Rows are points. Any point is a mix of the corners, with weights that add up to 1. It lies inside the corners' shape when no weight is negative. Is each point inside? If not, which corners have a negative weight?
(in the rows, 128 means zero)

Corners:
(1): [ 84 138 129]
(2): [143 162 137]
(3): [ 78 153  31]
(4): [147 106 156]
Points:
[ 86 131 108] => outside (2)
[131 152 134] => inside
[ 97 123 112] => outside (2)
[ 95 158  65] => outside (4)
[130 155 126] => inside
[141 113 148] => inside
[104 142  70] => outside (1)
[115 145  73] => outside (1)

Corners:
(1): [ 92 154 111  98 118 156  90 150 164 105 151]
(2): [141 134 171 103 120 104  76  78 124 243 154]
(3): [106  78 191 114  89  89 167 161 116 132 172]
(4): [119 151  94 109  82 114  88 151 104  99 153]
(5): [ 84 131 142  93 102 162  62 137  69 106  93]
(6): [249 150  77 106 166 119  97 100 137 177 149]
(7): [104 155  98 104 104 134 197 107 127  91 123]
(8): [218 106  79 113 104 101  87  86 158 143 142]
(9): [115 134  87 201 133 178  87  99 101 123 137]
(10): [ 95 121  60 130 148 111 104 181 157 134 130]
(11): [141 170 192 123 112 101 160 113  95  87  76]
(12): [136 158  55 128  78 198  74 177 149 139 116]
Points:
[112 128 139 123 103 129 115 130 115 125 131] => outside (6)
[139 156 103 120 129 139  96 126 118 137 131] => outside (3, 8)
[119 133 137 129 144 127 132 124 119 143 134] => outside (4, 8, 12)
[118 133 122 112 107 126 147 127 125 118 138] => inside
[138 127 124 119 124 126 110 124 116 147 123] => outside (1, 4)

Corners:
(1): [165 127 151 131 126  82  88 151  69 180 150 214 125 104 130 142 189 136
 160 121]
(2): [154 162 124 125 103  97 110 113 120  76  97 201 157 207 163 186 154 103
 176 108]
(3): [147 137 105 120 130 144 152 111 181  92 144 104 156 200 166 117 135 177
 136  94]
(4): [116 143 148 114 105 118 164 202 122  85 152 151 151 169 145 154 167 131
 174 141]
(5): [135 184 160 109 133 148  83 177  55 172 113 178  75 107 102 160 177 109
 148  50]
(6): [166 119 110  94 135 148 138  93 182 150 119  29 120  96 121  47  91  79
  61 160]
(7): [137 127 112 184 152 101 137 119 156 154 140  81  98  77 108 104 121  95
 218 101]
(8): [149 172 122  93  93 111 191 129 243  86 103 155 139 127 172 113 119 129
 104 168]
(9): [116 120 136 117  91 127 137  62 140 102 136  84  77  95 104 120 111 135
  97 176]
(10): [101 117  76  84 112 106 110 125 241  78 128  74  85 130 118  87  60 163
  67 171]
(11): [113 136 142 170 158 136 117 101 155 162 111 148  87 100 138 103 122  28
 114  95]
(12): [ 98 192 144  73  90 115  77 115  87 149 184 159 109 100 168 182 139 135
 152 111]
(13): [136 126 135 110  94 109 120 164  75 168 152 146 162  70 165 200 136 104
 145  71]
(14): [135 109  98  46 113 119 161 120 156  70 121 157 141 171 171 124  82 157
 121 123]
(15): [161 189 132  97 149  60 122 144  86 143 155 123 136 131 126 207 156 147
  82 183]
(16): [ 97 153  29  47 129 181 153 105 243  78 156  99 128 135 113 103 100 141
  56 167]
(17): [150 138 130 121 129  90 118  63 165  82 154  94  91 111 120  80  84  79
  94 107]
(18): [100 112  55 106 102  87 133  61 180 194 135 135  82 130 106  88 154  96
  86  98]
(19): [161 114 171 110 112  94 112 155 129 172 153 216  99 132  86 163 109 109
 187  84]
(20): [217 141 122  97 126 114 123 194  46 155 194 142 101 142 164 210 144 151
 145 113]
(21): [123 145  86 147 107 122 146 107 139 166 147 125 114  91 125 100  67  87
 126 112]
Points:
[141 157 146 121 117 118 118 133 129 119 138 116 105 117 134 145 114 115
 133 122] => outside (1, 14, 16, 18)
[142 137 123 110 119 107 127 127 136 141 144 148 112 126 126 138 117 115
 132 116] => inside
[123 144 116 111 123 121 132 132 148 152 137 131 110 106 120 126 125 119
 123 124] => outside (2, 17, 20)
[162 136 106 121 135 105 148  93 169 117 129 118 126 144 130 117 116 110
 103 151] => outside (4, 5, 10, 12, 13)
[128 137 113 112 119 118 132 113 167 117 131 125 124 138 135 117 119 123
 124 120] => outside (20)
[137 131 111 144 132 128  96  88 137 150 140 128  79 117 105  98 115  92
 142  94] => outside (4, 8, 13, 14, 15)
[113 127 107 116 115 140 127 122 135 166 132 154 135 122 137 119 140  94
 157  78] => outside (8, 9, 10, 15, 17, 20)
[146 144  93 102 124 110 139  89 140 145 123 127 117 113 136 116 128  93
  68 137] => outside (3, 4, 7, 10, 12, 19)
[141 149 128 123 123 119 125 125 122 149 145 140 119 120 134 144 142 106
 135 109] => outside (10, 14)
